Each row of a before or after table is a point. One or more steps were done to the points. Then noise was added and the rows were shuffled. The steps act on columns, c1 being the first. Name the steps. A step turns or swaps two columns, mirrors them in a line or flattens them onto one, adds a multiple of one to another, or multiplies or shifts one. Angles are multiples of 10 degrees, from the lower column toward the higher: turns from -170 to 170, lines from 10 to 170 but not 90. Use the fewest steps. Two steps may share a column if one is a turn and the other turns, adds or multiplies; they go together, in the order done. Otherwise the lowest column goes first.

Before:
[[-1.6  5.3 -3.7]
 [-3.1  2.8  8.8]
 [-0.5 -1.3 -5.0]
 [ 4.8  5.6 -5.3]
 [ 3.9  3.1  6.0]
 [12.2  4.7 -3.6]
 [-0.1  0.4 -2.2]
 [-3.2  0.4 -5.1]
 [ 1.8 -2.8 -3.2]
 [ 2.2  5.7 -0.2]
 [-1.4  2.1 -4.0]
 [-0.5  1.0 -4.0]
 [ 4.4  5.0 -1.1]]
After:
[[-5.3  3.3 -0.9]
 [-3.7  3.5  6.0]
 [-6.9 11.4 -3.3]
 [ 1.3 -0.2 -4.7]
 [-4.7 -2.8 -3.6]
 [ 2.8  2.6 -3.3]
 [-0.3 -0.4 -2.2]
 [-6.2  1.4 -0.1]
 [ 0.5 -3.2 -5.2]
 [-2.1 -3.5  8.3]
 [-6.6  3.6 -5.2]
 [-0.9 -0.9 -4.3]
 [-1.6 -1.6 -4.1]]
Steps: turn c1 and c2 by 100 degrees

Before (10 x 8):
[[-2.6  0.7 -1.9 -2.2 -2.9 -2.9 -5.4 -4.7]
 [-6.2 -3.1  5.8 -2.6  8.5  8.8  4.1  7.3]
 [ 0.6  3.4  1.5  1.2  1.8 -3.4  0.5 -2.3]
 [-4.3 -3.9  1.6  7.5  3.0  5.2 -4.7  2.5]
 [-0.5 -8.7  1.7  7.9 -1.3 -0.1 -5.4 -8.6]
 [-0.7  2.1  6.3 -4.8  2.0 -2.6  5.3  4.6]
 [-1.6  4.3  9.6 -4.1  0.1  4.4  1.2 -0.5]
 [-0.4  5.5  2.9 -5.0 -7.2 -2.3  3.7  1.4]
 [ 4.8 -0.5  1.0 -1.3 -2.8  0.7 -3.7 -1.0]
 [-0.6  5.1 -3.2 -3.2 -3.4  0.8  3.1 -3.5]]
After, 10 rows:
[[-2.7  1.3  9.7 -4.7  0.4  2.4 -3.5 -2.6]
 [-1.5  1.4  1.7  7.8 -1.3 -5.1 -1.8 -3.0]
 [-0.3  1.9  1.3  1.2  1.6 -0.7  3.4 -3.1]
 [-1.2  0.9  2.9 -5.0 -7.3  2.6  3.5 -1.3]
 [-3.8  2.3 -2.1 -2.5 -2.8 -6.2  0.5 -3.7]
 [-1.5  2.7 -2.9 -3.3 -3.6  3.4  0.5 -4.7]
 [-2.0 -1.4  6.3 -5.1  2.0  4.3  4.0  2.6]
 [-4.8 -2.0  2.0  7.5  2.9 -2.8 -6.4  3.5]
 [-6.8 -4.2  5.8 -2.3  9.0  6.9 -6.4  6.6]
 [ 4.3  0.0  1.0 -1.3 -2.6 -3.5 -1.7 -0.6]]
Steps: shift c1 by -1.0; flatten c2 and c8 onto the line at 120 degrees; turn c6 and c7 by -70 degrees

Before:
[[  4.4  -2.6   3.6  -5.4  -1.6  11.5   0.3   1.3  -3.2   1.2   2.3  -1.5]
 [  0.8  -0.1  -5.4   4.4  -3.1   1.7   6.7   3.4  -1.6   1.7   1.3   2.6]
 [  5.0   0.1  -5.1  -2.0   3.0  -0.5   0.5   0.0  -3.3   0.1   1.0   0.0]
 [  4.3  -6.4   4.9  12.9  -1.2   5.4   1.8   3.0  -3.3  -1.5   6.6   4.6]
 [ -8.4   2.0  -3.8  -5.7   0.6  -0.6   1.0   2.6  -0.7  -3.1   5.9   3.5]
 [-11.1  -3.5  -3.2  -5.4  -2.6   0.9   6.0   3.4   9.6  -1.6   7.9  -6.9]
 [  5.9   1.2  -5.4  -2.1  -1.1   3.5   3.2  -4.1   2.0   1.1   4.8   1.7]
 [  2.2  -2.8  -1.2  -7.8  -0.6  -2.1  -0.6  -1.5  -2.2   2.9   3.6   5.1]
 [  8.9   2.1  -4.1  -4.3  -5.4  -0.9  -0.8  -2.5  -3.4  -0.3   2.7   0.6]]
After (9 x 12):
[[  0.8  -0.1   3.8   4.8  -2.9   1.8   6.4   3.4  -4.7   1.4   1.1   2.5]
 [  8.8   2.2   0.3  -4.1  -5.8  -0.7  -0.6  -2.4  -5.5  -0.3   2.8   1.0]
 [ -8.6   1.8   2.5  -6.0   0.5  -0.5   1.7   2.4  -2.7  -2.8   6.0   3.5]
 [  5.3  -0.1   1.6  -1.9   3.0  -0.4   0.5   0.0  -5.8  -0.1   1.1   0.1]
 [  5.7   1.2   5.7  -2.8  -1.5   3.5   3.5  -4.1  -2.1   1.0   4.7   1.9]
 [  4.5  -6.4  -5.9  13.0  -1.0   5.8   1.9   3.0   0.9  -1.2   6.1   4.8]
 [  4.4  -2.7  -5.3  -5.3  -1.6  11.1   0.2   1.1  -0.1   1.2   2.3  -2.0]
 [  2.0  -2.5  -0.3  -8.1  -0.4  -2.4  -0.5  -1.4  -2.6   2.6   3.4   5.3]
 [-11.3  -3.6   8.5  -5.2  -2.7   1.1   6.0   3.9   5.3  -1.7   8.0  -6.5]]
Steps: mirror c3 and c9 in the line at 70 degrees

Before (9 x 18):
[[  6.7  -0.4  -1.6   4.1   1.9  -2.9   2.2  -1.8  -0.7   1.9   5.2  -6.2
   -4.2  -3.5   4.8  -3.4   2.2   2.7]
 [ -5.1   8.1   3.0   2.4  -4.7  -2.9  -5.7  -2.1  -6.8  -3.0  -4.3  -6.9
    1.1   5.3   0.9  -7.8   0.0   7.5]
 [ -0.8   7.3  -1.0  -4.8   3.1   3.3   4.7   5.9   2.8  -8.9  -1.7  -4.3
   -8.2  -1.0  -4.6   4.1  -5.1   1.8]
 [ -3.2   5.6   3.3   0.5  -1.3   2.3  -3.3   6.7   0.6   0.7  -2.4  -1.3
   -7.7   1.4  -0.5   2.3  -0.5  -4.4]
 [ -1.3   3.4  -1.5  -6.2  -0.7   3.4   1.0  -1.8   0.7  -5.0  -5.3  -0.6
   -9.0  -2.5  -1.8   0.3  -7.8  -4.1]
 [  0.6   7.7   3.9   2.5 -12.1  -3.0  -5.2  -6.4  -6.7  -4.7  -3.2  -8.2
   -2.0   8.8  -5.8  -6.9  -0.7   5.3]
 [  1.9  -3.4  -6.9  -3.9   0.0   3.2   6.9   2.6  -0.2  -1.9   1.7  -4.3
   -3.7  -0.1   1.3   3.8  -2.4  -0.9]
 [  3.2   2.1  -5.0  -4.6   0.5   0.8  -0.7   0.2   2.0  -6.3   3.5   1.0
   -2.6   0.7  -0.3   3.3  -5.8  -2.5]
 [  9.2  -2.2  -3.7  -1.7   3.2   3.1   4.6   1.1   3.1  -4.7  -2.9  -3.6
   -1.0  -0.5   1.7   4.2  -7.0  -2.0]]
After, 9 rows:
[[ -1.3   3.2  -1.4  -6.0   0.1   3.3   0.8  -1.7   0.6   5.0   4.4  -0.1
   -9.0  -2.7  -1.7  -2.7  -7.7   0.3]
 [ -0.7   7.5  -0.8  -5.0   3.0   3.7   4.8   5.7   2.8   9.3  -0.4  -4.2
   -8.3  -0.9  -4.9  -4.0  -5.4  -0.4]
 [  6.6  -0.6  -1.4   4.1   1.3  -3.1   2.1  -1.9  -1.2  -1.6  -3.0  -6.4
   -4.4  -3.7   5.1   5.7   2.1  -0.5]
 [  9.2  -2.1  -3.9  -1.6   3.3   2.9   5.0   1.3   3.1   4.4   0.6  -4.3
   -0.9  -0.6   1.4  -5.2  -6.9  -0.6]
 [  1.7  -3.3  -6.6  -3.8   0.2   3.3   6.7   2.5  -0.4   2.0  -3.4  -4.2
   -3.8   0.2   1.7  -2.1  -2.5   0.1]
 [ -2.9   5.4   3.5   0.3  -0.6   2.2  -3.0   6.5   0.8  -0.9   1.1  -1.3
   -7.9   1.2  -0.6  -3.2  -0.9   0.1]
 [ -5.1   7.7   2.9   2.2  -5.4  -3.0  -5.9  -2.3  -6.7   3.1   7.8  -7.1
    1.4   5.4   1.1   4.6   0.1   1.3]
 [  0.8   8.0   4.1   2.7 -12.8  -3.0  -5.2  -6.3  -6.7   4.9   5.9  -8.3
   -2.2   8.5  -5.8   4.3  -0.8   2.0]
 [  3.4   2.5  -5.1  -4.8   1.0   0.5  -1.0   0.1   1.8   6.5  -4.6   1.0
   -2.3   0.8  -0.2  -1.1  -5.9   0.1]]
Steps: flatten c5 and c18 onto the line at 170 degrees; multiply c10 by -1; turn c11 and c16 by 150 degrees

Before (11 x 32):
[[ -2.6 -10.0   0.1  -3.0  -2.7  -1.8   2.6  -1.9  -2.5   2.9  -1.5  -4.5
    1.9   0.1  -3.0   1.0  -3.7   1.3  -1.8  -2.9  -8.1  -6.8   3.2  -5.4
   -3.9   1.2   7.6   0.1  -1.8   3.5  -1.8   1.3]
 [ -3.1  -1.7  -2.0   3.6  -4.8  -2.2  -1.9   4.4  -2.1  -1.8  -0.2   4.7
    2.4  -1.0   0.2   2.2   1.6  -1.5   3.4  -5.9   1.1   3.8   1.9  -4.7
   -5.3   2.2   2.7  -0.7  -3.7   1.1   4.8   4.7]
 [ -4.3   4.4   1.5  -4.9   0.2  -3.2  10.7  -5.6  -7.4  -6.2  -4.2   3.6
    0.1  -7.4   4.8  -4.2  -9.0   2.3  -5.9   2.1   3.3   0.8   1.4   1.1
    5.0  10.8   4.0  -1.1  -2.1  -5.6  -9.5  -1.9]
 [-10.5   3.0  -3.1  -4.5  -1.9  -9.9  -6.7   4.0  -4.4  -0.3  -6.2  -1.5
    5.0  -0.7  -1.5  -1.0   2.6  -6.1  -0.9  -3.4  -0.2  -1.8  -0.2   0.5
   -0.8  -2.4  -0.7  -1.8  -2.7   0.9  -1.9  -0.8]
 [  1.5   0.0  -2.8  -2.7  -5.8   2.7   8.2   1.2  -4.7   4.1  -1.9  -0.9
    1.9   4.8  -0.3  -3.4   0.8   4.6   5.8  -0.8   2.6  -3.8   1.0   4.9
    1.3   6.9  -1.4   0.6  -1.4  -0.3  11.2   3.1]
 [ -5.3   2.5   1.8  -0.5   0.0   3.0   4.9   4.1   2.1   3.6  -8.9   1.6
    1.3  -4.2  -5.2  -8.8  -2.2   4.9  -0.6   1.4  -3.0  -6.6   1.1  -2.5
   -3.5   8.5  -3.4   4.2  -6.0  -1.8   1.4   1.7]
 [ -3.5  -2.6   1.3  -5.9   2.3  -3.4  -5.3   3.9  -4.2   1.9   5.3   2.0
    8.6  -3.4   0.8  -3.2  -1.7  -8.7   3.9  -3.2   7.1  -9.7  -0.2  11.9
    2.7  -7.9  -5.0   4.7   1.2   5.3  -4.8   2.4]
 [  3.0   2.1   4.8  -2.5   2.3  -1.1  -4.4   0.2  -6.5  -3.0   7.2   2.3
    3.7   2.5  -8.9  -5.0  -0.7   2.5   3.3   1.3  -2.6   6.8  -5.4   2.7
    3.2  -6.6   0.3   0.1   0.4  -0.6   0.8   2.9]
 [ -0.8  -3.7   1.9  -3.5  -1.2  -0.9   5.3   5.6   6.3  -1.5  -4.6   2.6
    0.2   2.4  -2.3   0.4   2.2   4.6   0.9  -1.4  -0.3  -3.1   5.2  -2.4
   -0.5   0.4  -0.2  -0.9   1.0   4.7   6.4  -3.8]
 [ -6.1  -2.2  -8.3  10.8   0.3   5.6   1.5   5.1   0.3   0.1  12.9   3.1
   -5.6  -4.2   1.0   2.0   2.2   0.2  -0.9  -9.3   4.9  -4.0  -1.1  -2.1
   -1.5   1.6   2.5  -2.0   7.7   3.6  -1.7  -4.4]
 [  5.7  -4.8  -4.1  -0.1  -3.3  -1.0  -8.0   2.4   3.0   1.9  -2.9   2.3
    7.3   1.7   0.9   6.2  -3.4   0.4   0.0  -2.0  -3.7  -8.0  10.4  -8.3
    4.1   1.4  -3.0   2.2   0.0   1.5   0.3   3.2]]
After, 11 rows:
[[ -3.6  -2.4   1.3  -2.5   2.5  -3.3  -5.2   3.8  -4.1   2.0   5.4   2.1
    8.6  -3.2   1.1  -3.4  -1.9  -8.8   3.8  -3.3   6.8   9.7  -0.3  11.8
    2.9  -7.7  -5.0   6.1   1.7   5.6  -4.7  -2.1]
 [ -3.2  -1.8  -2.2   0.4  -4.5  -2.1  -1.8   4.3  -2.3  -1.7   0.3   4.5
    2.0  -1.0   0.5   2.3   1.8  -1.6   3.3  -5.7   0.8  -3.7   2.4  -4.8
   -5.5   2.3   2.8  -1.5   5.8   0.9   4.7   2.0]
 [ -4.3   4.5   1.8  -0.1   0.1  -3.2  11.1  -5.9  -7.2  -5.7  -4.0   3.4
    0.1  -7.5   4.9  -4.1  -8.5   2.5  -5.8   2.3   3.2  -0.2   1.4   1.0
    4.8  11.1   4.3   0.6  -1.0  -5.2  -9.1   2.5]
 [ -2.9 -10.0   0.2  -0.4  -2.7  -1.9   2.4  -1.9  -2.4   3.2  -1.5  -4.3
    1.9   0.0  -2.7   1.0  -3.9   1.1  -1.6  -3.1  -8.0   6.7   3.4  -5.2
   -4.2   1.1   7.5   1.2   1.6   3.9  -1.9   1.0]
 [  1.8  -0.1  -2.5   0.1  -6.2   2.8   8.2   0.8  -4.6   3.9  -1.9  -0.7
    1.9   4.7  -0.5  -3.7   0.6   4.6   5.6  -0.7   2.3   3.5   0.9   4.6
    1.3   6.5  -0.7   1.7   3.7  -0.4  11.3  -0.2]
 [  3.0   2.0   4.4  -0.2   2.1  -0.8  -4.8   0.6  -6.3  -2.8   7.2   1.8
    3.6   2.3  -8.7  -4.9  -0.7   2.6   2.8   1.1  -2.7  -6.7  -5.6   2.9
    3.3  -6.3   0.5   0.8   2.3  -0.3   1.1  -1.7]
 [-10.6   3.1  -2.4   0.2  -1.6  -9.9  -6.3   4.2  -4.2  -0.1  -5.8  -1.9
    4.8  -0.7  -1.4  -1.2   2.7  -5.9  -1.0  -3.6  -0.2   1.6   0.4   0.6
   -0.4  -2.4  -1.1  -0.2   0.3   1.0  -2.2   2.8]
 [ -0.9  -3.6   1.9  -0.1  -1.4  -1.1   4.8   5.8   6.1  -1.5  -5.0   2.4
    0.6   1.9  -2.4   0.5   2.3   4.4   1.1  -1.5  -0.6   3.1   5.1  -2.8
   -0.5   0.3  -0.3   0.7  -3.6   4.6   6.2   0.2]
 [ -6.1  -2.5  -8.5   1.8   0.3   5.6   1.5   5.4   0.4   0.3  13.2   3.1
   -5.5  -4.0   0.9   1.7   2.2   0.0  -1.2  -9.5   4.8   4.1  -0.8  -2.4
   -1.4   1.7   2.6  -5.5  -6.7   3.7  -1.7  -6.1]
 [  6.1  -4.8  -4.5  -0.4  -3.5  -1.1  -7.9   2.4   2.7   1.9  -3.1   2.5
    7.1   1.4   0.9   6.2  -3.3   0.4  -0.2  -2.2  -3.7   8.0  10.6  -8.3
    4.4   1.6  -3.0   2.1   3.0   1.5   0.3  -1.0]
 [ -5.3   2.7   1.3  -1.4   0.0   2.9   5.2   4.0   2.4   3.7  -8.8   1.7
    1.6  -4.4  -4.9  -9.3  -2.2   4.8  -0.9   1.4  -2.7   6.5   1.1  -2.5
   -3.7   8.5  -3.4   3.9   3.9  -1.7   1.3   4.8]]
Steps: flatten c4 and c28 onto the line at 110 degrees; multiply c22 by -1; turn c29 and c32 by -110 degrees
